Each row is a point. The points of each table are mixes of a few directions, plus a little noise. How many directions does each table use, and how many do they share? Where both have some left over, give the other angles between the two spaces (their principal angles), to ten degrees, smallest first.
(in the rows, 128 means zero)

First (6 x 2)
[[122  80]
 [133 162]
 [136 188]
 [126 115]
 [131 145]
 [121  77]]
Second (5 x 2)
[[176 122]
 [107 131]
 [123 129]
 [ 66 136]
 [169 122]]
Directions: first 1, second 1, shared 0; angles 90

First (8 x 4)
[[ 68 122 105 199]
 [157 117 143 114]
 [159 103 147 134]
 [ 85 197  94  72]
 [150 126 137 109]
 [127 145 123 104]
 [141 105 139 149]
 [138 110 136 144]]
Second (6 x 4)
[[124  99  58 150]
 [142 132 169  74]
 [112 165 166 184]
 [137 136 140 142]
 [145 126 132 125]
 [107 111 103  94]]
Directions: first 2, second 3, shared 1; angles 50

First (9 x 6)
[[132 116 144 123 153 151]
 [123 142 109 135  99  96]
 [121 132  96 204  28  92]
 [126 129 143 104 148 178]
 [140 101 159 115 191 153]
 [120 150 103 130  90  95]
 [129 134 112 134 118  77]
 [129 124 150  94 170 180]
 [131 125 135 112 154 130]]
Second (9 x 6)
[[108  88 129 174 140 121]
 [ 78 163  85 107  89 117]
 [176 106 166 106 205 110]
 [148 171 123  88 102 134]
 [111 121 135  97 176 145]
 [134 122 126 167  89 133]
 [101 117 131 118 151 163]
 [160 140 144 122 115 152]
 [137 124 113 174  86  78]]
Directions: first 3, second 4, shared 3

First (10 x 9)
[[ 70 229 210 122 165  61  90 142 165]
 [157 152 137 132 121 138 114 126 115]
 [127 137 120 135 140 120 132 104 131]
 [179 118 116 140 136 160 130  97 117]
 [140 104 134 131 152 146 135 113 141]
 [ 77 148  86 113  49  85 128 184  90]
 [148 123 110 133 118 139 131 118 114]
 [144  53 145 116 135 177 139 159 144]
 [ 75 110 122 119 134 102 142 138 146]
 [162 108 101 138 130 152 138  99 116]]
Second (7 x 9)
[[ 75  44 129 151 173 136 180 128 108]
 [176 195 106 106  93 118  89 105 159]
 [ 78  45 117 149 173 134 180 115 117]
 [155 178 149 118 100 127  95 151 125]
 [118 116 138 133 134 131 134 139 118]
 [142 149 127 122 117 126 115 127 134]
 [153 168 131 118 106 125 103 131 135]]
Directions: first 4, second 2, shared 1; angles 50

First (9 x 11)
[[ 81  86  96 108 151 101 120  79  49  38  90]
 [158 154 148 140 114 145 133 159 178 184 152]
 [151 149 144 138 117 142 132 152 167 172 147]
 [166 162 154 144 109 150 135 168 192 200 159]
 [145 143 139 135 120 138 131 146 156 160 142]
 [132 132 131 130 126 131 129 133 136 137 132]
 [126 126 127 127 129 127 128 126 125 124 127]
 [ 88  93 101 111 147 105 121  87  61  53  96]
 [104 107 112 118 140 114 124 103  87  83 108]]
Second (9 x 11)
[[147 144 141 136 119 139 131 147 159 163 143]
 [113 115 118 122 135 119 125 112 102  99 116]
 [139 138 135 133 123 134 130 139 146 148 137]
 [ 88  93 101 112 147 105 121  86  61  53  96]
 [124 125 126 127 130 126 127 124 122 121 125]
 [124 124 125 126 130 126 127 123 121 120 124]
 [ 86  91 100 111 148 104 121  84  57  49  94]
 [184 178 166 151 101 160 138 187 222 234 174]
 [147 145 141 136 119 139 131 148 160 164 144]]
Directions: first 1, second 1, shared 1

First (11 x 14)
[[125 154  50 140 112 187 120 125 113 131  93 137 105 162]
 [161 149 228 121 150  91 107  71 154 175 114 107 114  45]
 [114 131  51 162 125 103 152 110 140  95 121 120  87 153]
 [131 106 152 101 112 159 123 176 106 128 150 148 183 155]
 [165 132 168 134 122  88 131  87 154 138 127 116 123 101]
 [ 80 147  40 167 155 108 143 106 136 102 107 111  53 127]
 [131 114 104 119 105 158 132 161 112 116 138 145 160 172]
 [143 131 190 118 139 111 117 111 137 151 129 121 134  89]
 [128 107 132  98 105 184 121 189  96 127 147 155 190 173]
 [ 82 115 142 124 161 106 132 154 122 116 148 123 123 109]
 [147 124 152 126 121 113 130 118 137 131 133 126 137 122]]
Second (8 x 14)
[[149 120 156 100 105 176 113 160 107 145 134 148 180 149]
 [ 99 139  90 167 159  63 148  85 156 105 120 101  58 100]
 [125 129 123 133 132 120 131 123 131 125 127 125 119 124]
 [145 122 150 106 110 165 116 153 112 141 133 144 168 144]
 [104 137  96 160 154  74 145  92 151 109 121 106  70 104]
 [111 134 106 150 146  90 140 103 144 115 123 112  87 111]
 [122 130 120 136 134 115 132 119 134 123 126 122 114 122]
 [169 112 183  73  83 221  99 189  88 161 140 167 229 169]]
Directions: first 4, second 1, shared 1

First (8 x 18)
[[127 127 127 129 128 129 129 129 129 130 128 127 127 127 128 129 128 127]
 [160 144 148 102 137 110 101  99  94  87 132 145 142 151 127 113 131 140]
 [160 143 147 103 137 110 101  99  94  88 132 145 142 150 127 113 131 140]
 [143 135 137 116 132 120 115 114 112 109 130 136 135 139 128 120 130 134]
 [ 32  81  69 204 101 182 209 216 231 249 116  77  85  60 131 174 119  92]
 [140 134 135 119 131 122 118 117 116 114 129 134 133 136 128 123 129 132]
 [123 126 125 132 127 131 132 133 133 134 127 125 126 125 128 130 128 126]
 [140 134 135 119 131 122 118 117 115 113 130 134 133 136 128 122 129 132]]
Second (10 x 18)
[[124  95 119 127 158 163 121 118 135 120  71  94 104 162 140 126 108 119]
 [130 139 131 129 118 116 130 132 126 131 147 140 136 117 124 129 135 131]
 [139 164 136 136  93  95 143 141 115 131 182 173 151  90 115 123 155 148]
 [137 112 120 142 141 160 141 127 120 113  80 127 108 142 133 110 130 144]
 [132 119 124 134 136 145 133 127 125 121 103 125 117 137 131 120 127 134]
 [120 140 135 117 118 103 118 128 134 140 166 128 144 117 124 143 126 115]
 [127 129 129 126 127 125 126 128 129 130 133 127 130 127 128 130 127 126]
 [123  85 116 128 168 177 121 115 137 116  49  84  94 173 144 123 103 118]
 [ 97  99 128  95 160 129  86 110 160 146 120  61 125 164 141 163  84  74]
 [152 198 143 148  61  68 162 155 100 131 228 220 171  52 101 114 184 172]]
Directions: first 1, second 2, shared 0; angles 80

First (10 x 24)
[[191 104 141 110 162 143 105  84  93 165 138 133 152 166 141 140  71 125
  143 117  85 101 129 130]
 [ 78 143  96 122 105 119 118 173 173  70 116 113 129 102 115 114 153 117
  121 145 122 151 125 113]
 [128 142 173 122 125 117 222  90 131 172 115 140  91 110 126 121 149 146
  102 117 162 116 161 153]
 [121 126 135 135 143 124 136 127 126 133 105 100 128 128 129 137 159 131
  168 164 131 150  96 142]
 [108 101 143 135 163 146 123 117 134 141 118 120 158 131 144 141 151 125
  185  77 111 133  98 157]
 [113 129 146 124 121 132 172 114 142 144 138 157 119 113 130 119 128 133
   95  64 143 106 165 138]
 [134 149  98 145  93 117  66 165 112  92 149 140 110 129 123 124 119 123
  109 173 146 146 117  99]
 [110 139 137 170 112 125  79 145 103 125 145 156 104 119 145 138 166 131
  161 121 172 160  85 143]
 [189 111 109 151 137 137 129 131  73 166 143 100 149 172 110 142  87 146
   89 171 154  91 150  96]
 [108 138 102  68 120 121 130 135 192  70 112 121 141 110 117 103  98 104
  107 131  55 127 154 109]]
Second (11 x 24)
[[115 130 149 130 121 132 123 126 121 140 128 140 154 136 134 123 135 126
  125 138 122 132 139 132]
 [190 120  30 121 162 110 154 135 161  70 133  73   7  88 101 151  98 140
  143  81 158 111  72 110]
 [182 121  42 122 157 113 151 134 156  78 132  80  22  93 105 148 102 138
  141  87 153 114  79 112]
 [135 127 116 127 132 126 131 129 132 122 129 122 114 123 125 131 125 129
  130 122 132 126 121 126]
 [ 81 133 202 133 103 142 108 123 103 172 125 170 220 159 149 110 151 119
  117 164 106 141 171 141]
 [131 128 123 128 130 127 130 128 130 125 128 125 122 126 127 129 127 128
  129 126 130 127 125 127]
 [ 88 133 192 133 107 139 111 124 107 165 125 163 207 154 146 113 147 121
  118 158 109 138 164 140]
 [ 83 134 199 133 103 141 109 123 104 170 124 168 216 158 148 111 150 120
  117 163 106 140 169 141]
 [107 131 163 130 117 134 119 126 117 148 127 148 171 142 138 119 139 124
  122 145 118 133 148 135]
 [148 125  96 126 139 122 137 130 139 110 129 110  88 115 119 136 118 132
  133 112 138 122 110 122]
 [148 126  95 126 140 122 137 131 139 109 130 110  87 115 119 136 118 133
  133 112 138 122 109 122]]
Directions: first 6, second 1, shared 0; angles 80

First (8 x 32)
[[141 139 160 145 137 152 116 131 164 137  97  91 113 159 121 129 125 146
  120 150  97 122 116 101  99  97 142  84 131 165 137 198]
 [134 133 143 136 132 140 123 129 145 132 114 111 121 143 125 128 126 136
  124 138 114 125 123 115 115 114 135 107 129 146 132 161]
 [127 127 126 127 127 126 129 128 125 127 130 130 129 126 128 128 128 127
  128 127 130 128 129 130 130 130 127 131 128 125 127 123]
 [143 141 166 149 138 157 114 132 170 139  92  84 111 165 120 129 124 148
  119 153  92 121 114  96  94  92 145  76 131 172 139 210]
 [118 119 102 114 121 109 137 125  99 121 152 158 140 103 134 127 131 114
  134 111 153 133 137 149 151 153 116 163 126  99 121  73]
 [115 116  93 109 118 102 140 125  90 118 161 168 144  94 136 127 131 109
  136 105 161 135 141 157 159 161 113 175 125  88 118  54]
 [132 131 139 134 131 136 124 129 140 131 117 115 123 138 126 128 127 134
  125 135 118 126 124 119 118 118 133 113 129 140 131 151]
 [115 117  94 110 119 103 140 124  91 118 160 167 144  95 135 127 132 110
  136 106 160 135 140 156 158 160 113 174 125  89 119  56]]
Second (10 x 32)
[[128 128 128 129 128 128 127 128 128 128 128 128 128 127 129 128 128 128
  127 128 127 128 128 128 128 128 128 128 128 128 128 130]
 [136 139 173 174 137 140  84 131 167 120 136 144 136  92 165 125 149 124
   79 167  71 108 110 113  97 164 119 122 149 116 120 249]
 [123 121 101 101 123 121 154 126 105 133 123 118 123 150 106 130 116 131
  157 105 161 140 139 137 146 106 134 131 115 135 133  56]
 [132 133 150 151 133 134 106 130 147 124 132 136 132 110 146 126 138 126
  104 147 100 118 119 121 113 146 123 125 139 122 124 188]
 [128 128 127 127 128 128 129 128 127 128 128 128 128 129 127 128 128 128
  129 127 129 128 128 128 128 127 128 128 128 128 128 126]
 [135 138 169 170 136 138  88 131 164 120 135 142 136  95 161 125 147 124
   84 163  77 110 112 114 100 160 119 123 147 118 121 237]
 [121 119  89  88 120 118 166 125  94 135 121 114 121 159  96 131 110 131
  170  95 177 145 143 141 155  97 136 133 110 138 135  23]
 [123 121 100  99 122 121 156 126 103 133 123 118 123 151 105 130 115 131
  159 104 164 140 139 138 148 105 134 132 114 135 133  52]
 [129 130 136 136 130 130 120 129 135 127 129 130 129 122 134 127 132 127
  120 134 118 125 125 125 123 134 127 127 132 126 127 148]
 [124 123 107 106 124 122 149 126 109 132 124 121 124 145 110 130 118 130
  151 110 155 137 137 135 143 111 133 131 118 134 132  71]]
Directions: first 1, second 1, shared 0; angles 60

First (10 x 32)
[[100 119  85 131 156 162 129  87 143 126  95 166 108 121 189 118 102 135
   70 131 136  99 120 154 116 116 171 143 107 174 121 151]
 [146 235 139 102 114 108 125 126 102 116 171 123 146 140 102  94 148 166
  170 135 103 109 116 124 172  82 179  71 146 119 181  93]
 [128 121 112 122 129 127 133 110 131 135 114 138 114 142 140 139 109 133
  122 135 123 109 126 132 131 132 125 130 115 143 117 144]
 [111  46 154 143 123 159 150 131 177 138  52  90 148 118 104 133 177  64
  117 134 109 120 121 147 119 139  94 153 141 115  90 133]
 [135 152 110 116 131 115 111 122 110 129 154 155 118 139 141 133  97 151
  129 128 137 132 132 123 131 123 144 118 125 144 134 131]
 [122 100 145 157 133 144 123 157 131 114 150  90 146  74 121 118 149  96
  158 109 140 143 110 119 100 137  81 158 135  91 125 121]
 [117  71 119 145 142 145 105 142 134 127 134 134 130  96 145 140 111  97
  123 113 155 154 125 126  92 143  96 165 133 128 101 139]
 [164 208  97  90 114  78 108 110  80 135 195 161 103 172 130 145  63 187
  177 140 121 109 127 106 159 118 134  88 114 144 146 135]
 [117  88 162 157 121 127 201 132 157 133  58  90 110 148 117 136 176 135
   65 134 118 129 162 130 126 175 114 147  93 109 127 138]
 [140 140 157 116 117 114  96 164 115 128 157 133 158 129  90 123 146 118
  149 121 137 176 140 117 134 115 143 107 171 114 139  96]]
Second (11 x 32)
[[109 114 166 217  91  91 175 121 155 131 108 132  73 104 149 142  65 145
  109 130 147 172 132  67  87 229  42 159 122  39 174 133]
 [115 119 154 191 102 102 161 123 147 130 114 131  89 111 143 138  84 139
  114 129 141 159 131  86 100 199  68 150 124  66 161 132]
 [136 134 110  87 145 145 106 131 116 127 137 126 153 139 118 121 157 120
  137 127 119 107 126 156 147  81 168 114 131 169 107 126]
 [131 130 121 111 134 135 119 129 123 127 132 128 138 132 124 126 139 125
  131 128 124 120 127 139 135 110 144 122 129 144 119 127]
 [120 122 144 166 113 112 148 125 140 129 119 130 104 117 137 134 101 135
  120 129 136 147 130 102 110 171  91 141 125  90 148 130]
 [150 145  83  21 172 172  72 136  96 124 153 123 194 157 103 111 204 108
  152 126 106  75 123 201 177   7 231  91 135 235  73 122]
 [127 127 131 134 125 125 131 127 130 128 127 129 124 126 130 129 124 129
  126 128 129 131 128 124 125 134 122 130 128 122 131 128]
 [133 132 118 104 138 138 116 130 121 127 134 127 143 134 122 124 145 123
  133 128 123 116 127 144 139 102 151 120 130 152 115 126]
 [135 133 115  95 141 141 112 130 119 127 135 127 147 137 121 123 151 122
  135 128 121 112 127 150 143  92 159 117 130 160 111 126]
 [133 131 118 104 137 138 116 130 121 127 133 127 143 134 123 124 145 124
  133 127 123 116 127 144 139 101 151 120 129 151 116 127]
 [118 121 148 176 109 108 153 125 142 130 117 130  98 115 139 135  94 137
  117 129 138 152 130  96 106 182  82 145 124  80 153 131]]
Directions: first 6, second 1, shared 0; angles 40

First (8 x 32)
[[159 160  85 114 134 147 150 106 142 139 106 105 115 120 151 142 123  63
  147 105 118 141 123 141 141 135  78  99 129 128 106 152]
 [ 88  63 181 150 114 130 111 159 148 125 129 149 104 128 109 111 138 168
  133 142 158  72 155 104  76 142 175 160 144 119 159  83]
 [195 169   7 144 122 161  54  84 127  98  92 191 178 100  64  79 128 140
   67  50 168 201 124 142 194 175 122  93 162 181  83 164]
 [105 118 177 121 144 110 166 142 135 142 150  86 100 138 157 162 121 102
  168 159  93  95 130 128  99 103 116 134 105 105 149 123]
 [109 141 154  98 113 119 170 133 104 151 125 106 134 145 184 145 142 119
  131 163 124 134 114 128 129 101 113 139 121 106 125 123]
 [147 148 133 129 125 119 147 152 126 109 158 119 110 145 102 125 108 154
  126 138  97 139  96 124 154 125 160 132  86 122 117 133]
 [105  93 146 159 160 103  69 117 123 114 148 152 162 110  88 127 128 163
  118 125 130 119 159 130 108 123 147 130 146 153 163 124]
 [118 131 139 108 112 134 158 133 122 145 115 116 120 137 165 134 138 113
  134 143 136 124 122 126 123 121 115 135 129 111 123 121]]
Second (9 x 32)
[[128 113 148 127 136 132 142 132 156 125 126 103  93 128 134 139 132  91
  157 130 118  86 147 115 100 131 110 122 129 127 136 111]
 [146 175  82 105 153 110  96  66  85 124 119 130 210 115 148 140 147 103
   95 116 121 186 135 148 175 100  67  96 152 165 112 164]
 [151 140 102 130 111 155 159 144 153 137 114 121  83 129 127 124 110 105
  146 111 129 129 107 132 131 153 132 123 113 108 108 135]
 [103 106 166 145 146 112 145 151 137 142 154 112 103 130 127 150 105 133
  161 147 103 106 124 136  98 118 148 140 105 105 157 128]
 [115  98  91 184 117 142  70 145 122 142 126 209 150 106  65  92  95 214
   96  94 174 170 112 157 131 168 207 150 139 121 143 147]
 [180 191 105  86 143 104 115  86 102  73 144 100 174 143 122 128 158 107
   91 131  89 155 130 107 193  97  76  93 120 182  90 135]
 [125 148 107 119 104 129 121 126  88 138 121 162 170 132 136 111 132 174
   87 131 152 181 101 142 163 125 150 141 131 123 112 142]
 [102  89 179 133 121 137 166 161 163 144 127 100  66 135 147 142 125 105
  174 147 125  65 140 113  74 133 137 145 120  98 149  98]
 [104  92 172 122 119 131 138 140 145 128 121 115 103 134 145 129 149 118
  144 146 140  75 155 104  88 126 126 142 142 122 143  91]]
Directions: first 5, second 6, shared 5

First (11 x 32)
[[150 130  89 150 105  99 109 147 155 123 106 127 108 129 182 166  94 147
  131 128  86 133  95 149 112 147 101 180 129 134 106 112]
 [144 104  92 150 145  89  93 119 157 115  99 143 118  67 119 211 184 121
  121  67 146 161  79 132  88 141 105 113 122 138 109  77]
 [133 123 119 134 129 120 122 128 135 126 121 130 125 118 132 145 135 129
  127 117 127 135 116 130 120 132 121 129 126 132 123 118]
 [139 137 111 135 103 119 125 145 138 129 122 122 117 149 173 127  82 145
  134 148  91 119 118 143 129 140 115 173 131 128 119 133]
 [149 119  86 151 120  91  99 136 158 119 100 135 113 100 157 190 134 136
  127  98 109 147  83 143  99 146  99 153 127 137 106  94]
 [ 91 144 200  91 140 191 178 115  77 143 175 117 156 178  77  22 118 115
  131 179 158  96 203 103 177  97 177  85 133 112 166 186]
 [149 139  95 143  93 107 115 153 150 127 111 123 109 148 198 145  69 152
  134 147  72 123 105 151 123 147 101 193 131 132 110 124]
 [134 138 120 129 107 128 129 142 132 130 127 122 122 152 164 117  87 140
  134 151  97 118 127 138 135 134 120 164 131 128 125 138]
 [ 88 145 206  85 144 196 181 114  71 144 181 117 162 180  69  12 120 111
  129 183 165  93 210  98 180  93 183  79 133 111 170 190]
 [111 109 153 119 169 139 130  99 113 124 137 138 146  85  52 137 210 100
  117  89 193 145 138 103 121 109 148  51 123 129 141 115]
 [120 116 140 125 151 132 127 112 122 125 132 135 137 103  86 137 174 112
  122 104 163 139 130 115 122 120 137  84 124 129 134 119]]
Second (10 x 32)
[[120  88 172 194 114 102 108 156 140 137 100 152  94 133 165 152 116 107
  177 121 115 141  89 142  86 135 119  95 130 128  98 119]
 [124  84 159 158 115 125 140 126 162 127 118 111  87 127 174 196 121 138
  199 166  87 115 110 152  82 132 123 134 161 135 102 132]
 [131 146 111 104 134 136 132 120 120 126 138 125 144 127 110 111 132 132
  103 124 138 127 142 120 148 126 131 137 122 128 140 130]
 [137 188  69  44 148 163 156  98 107 121 167 107 179 118  75  88 145 137
   56 126 155 126 181 112 188 127 141 169 122 133 168 134]
 [139 182  70  51 143 145 124  93  98 115 151 108 175 133  69  64 140 171
   42 121 152 100 167  92 190  99 133 146 101 111 175 140]
 [129 105 138 134 121 123 124 116 145 122 119 109 106 134 147 156 124 160
  157 154 101 101 119 130 109 113 123 130 140 121 122 137]
 [125 149 128 137 135 130 133 154 111 139 135 160 148 118 115 101 131  71
  105  91 162 175 132 133 142 156 134 121 117 143 126 113]
 [116  81 188 231 111  80  79 180 126 142  82 183  92 139 164 124 110  89
  169  91 130 156  66 135  81 133 114  59 107 120  90 110]
 [135 168  90  80 140 141 128 111 105 123 145 123 164 128  86  81 137 141
   67 114 152 121 155 106 172 117 133 139 109 121 158 132]
 [124  89 155 148 118 134 154 124 166 127 126 105  90 121 174 207 124 132
  204 172  86 120 119 159  84 140 126 148 170 142 101 133]]
Directions: first 2, second 3, shared 0; angles 60, 70

First (11 x 32)
[[127 121 122 133 128 129 133 123 134 128 125 127 124 131 122 135 129 132
  125 132 142 140 122 122 132 135 131 120 125 131 121 130]
 [ 95 142 131 130 138 143 114 156 119 142 142 132 121 108 114 148 115 132
  143  94 129 137 137 122 119 128 138 149 122 100 132 124]
 [110 132 122 130 141 138 104 164 115 133 147 123 126 105 117 143 107 133
  138  97 117 124 135 124 110 120 129 159 123  99 123 126]
 [138 123 117 126 143 128  90 171 107 118 153 113 137 104 132 123 100 128
  130 108  86  93 136 135  97 102 113 174 129 103 117 128]
 [135 136 140 120 120 123 137 114 128 128 121 134 132 137 140 113 139 121
  128 138 120 119 132 136 134 125 126 119 134 140 142 126]
 [113 121 113 137 142 138 106 161 121 130 146 119 123 108 111 150 106 137
  132 103 130 134 128 118 112 126 130 153 119 101 111 129]
 [128 145 151 118 113 123 153  95 135 134 110 144 130 146 141 111 153 119
  131 145 132 130 132 136 148 134 132 101 136 151 154 124]
 [120 140 135 122 131 131 117 143 118 132 136 130 131 118 131 125 122 125
  136 113 110 116 138 133 120 119 127 145 130 116 137 124]
 [135 112 121 139 116 124 164  84 154 127 103 132 119 156 120 137 150 133
  114 160 179 166 109 115 156 156 138  79 124 159 118 134]
 [158 108 116 131 125 116 133 113 135 113 121 119 133 141 135 117 131 128
  112 154 128 121 118 130 130 126 118 118 130 146 114 134]
 [149 128 140 122 111 115 157  85 141 123 105 136 132 156 144 107 155 120
  119 164 136 129 123 135 150 135 126  92 136 163 140 129]]
Second (9 x 32)
[[117 142 140 129 124 130 121 129 134 128 122 119 129 123 132 130 128 113
  129 127 143 118 133 121 148 137 156 114 130 131 130 129]
 [115 147 144 129 123 129 120 129 136 129 121 118 130 121 133 131 128 108
  130 126 149 115 133 118 155 140 166 110 131 133 132 130]
 [174  67  76 125 147 124 156 124 103 124 151 162 122 149 111 119 127 191
  121 133  61 170 110 157  46  91   7 187 118 116 117 120]
 [129 128 128 128 128 128 128 128 127 128 128 128 128 128 127 128 129 128
  128 128 128 127 128 129 128 128 129 128 129 127 128 128]
 [110 151 147 128 121 130 117 130 138 129 119 115 130 120 135 132 128 104
  131 125 154 111 135 116 159 143 174 106 132 133 133 132]
 [131 124 125 128 130 128 129 127 127 128 129 130 128 129 127 128 128 133
  127 128 124 131 127 129 123 126 121 131 127 127 127 126]
 [124 133 132 128 126 128 125 128 131 128 126 125 129 125 130 130 129 122
  129 127 134 124 130 125 135 132 138 122 130 129 129 129]
 [120 140 138 129 124 129 123 129 133 128 123 122 129 123 131 129 128 116
  130 128 141 119 131 123 144 135 151 116 130 130 130 130]
 [134 119 120 128 131 127 133 127 124 126 131 132 127 131 125 127 129 137
  127 129 118 135 126 132 116 122 110 137 126 126 127 127]]
Directions: first 3, second 1, shared 0; angles 60
